Every row gives one point. Each table stands for the endless flat space through its points: a line for two points, a plane for three, and so on. The two share one point or none. Which?
In the rows, 128 means zero.

First:
[[119 112 115 115]
 [112 117 119 121]]
Second, 2 rows:
[[126  96 106  93]
 [120  94 108  85]]
They share: no point

First (3 x 6):
[[150 119  89 168 116 165]
 [156 137 122 138 116 144]
 [158 143 112 143 125 140]]
Second (2 x 6):
[[153 134  98 154 122 141]
 [145 144  84 158 128 133]]
They share: no point

First:
[[133 143 133 140 117 145 129 141 125]
 [133 134 112 134  99 130 126 162 119]]
Second, 3 rows:
[[104 144 117 131 106 150 138 178 133]
 [131 136 119 122 112 134 118 147 130]
 [123 156 121 162  90 146 154 165 120]]
They share: no point

First, 3 rows:
[[141 136 120 135 135 159  98 125 123 132 152]
 [143 128 116 129 134 160  90 125 120 128 153]
 [155 104  98 123 142 160  86 111 116 106 139]]
Second:
[[157  99 114 129 119 142 113 119 143  90 108]
 [166 116 106 130 144 164 107 124 131  90 127]
 [153 127 102 153 159 160 119  99 115 110 144]]
They share: no point

First:
[[126 143 116  96 120  92 125 138 167 150 154 110 110 174]
 [123 142 115  99 120  94 129 128 164 148 147 114 118 163]
 [144 137  74 100  97 125 105 140 150 144 146 125  59 167]
 [114 133 103 114 111 100 123 119 155 163 141 108 133 151]]
Second:
[[122 131 113  84  96 113 107 122 182 178 144 136 100 170]
 [104 173 113 114 132 131 119 146 134 130 162 100  88 152]
 [148 121  85  98 104  91 135 106 162 138 122 136 112 148]]
They share: [129 140  99 101 112 108 125 122 156 142 139 124 102 153]

First, 4 rows:
[[135 113 106 120 170 152 144  82 157 100 105 172 158 114 126 136 135 129]
 [131 116 107 129 154 142 143  79 146  95 112 173 155  99 126 136 126 130]
 [132 114 105 129 154 143 132  78 141 107 124 162 148 105 137 133 116 123]
 [124 133 118 102 187 144 157 110 169 131  85 139 165 147 127 157 148 134]]
Second (4 x 18):
[[102 149 111 139 151 128 171 117 140 135 119 156 145 107 155 173  97 152]
 [111 141 134 137 143 121 154 112 148 126 117 162 132 122 136 153 115 134]
 [107 146 109 132 152 122 161 111 137 131 112 147 149 109 150 171 104 148]
 [138 131 121 101 145  86 105  95 134 113  77 126 147 137 119 153 151 120]]
They share: no point

First, 2 rows:
[[155 139 123 129 141 147 114 131 127 143 140 134 141 136 138 125 115  97
  129 150 153 125 118 133]
 [161 153 111 123 135 133 108 123 131 129 152 124 131 138 122 111 121  89
  133 136 151 127 128 135]]
Second (2 x 24):
[[170 114 153 144 147 133 102 141 113 135 146 121 143 138 134 132 133 119
  127 178 145 130 125 135]
 [134 150 105 120 141 175 132 129 137 165 122 157 149 132 158 132  91  83
  127 136 163 118 101 129]]
They share: [152 132 129 132 144 154 117 135 125 150 134 139 146 135 146 132 112 101
 127 157 154 124 113 132]
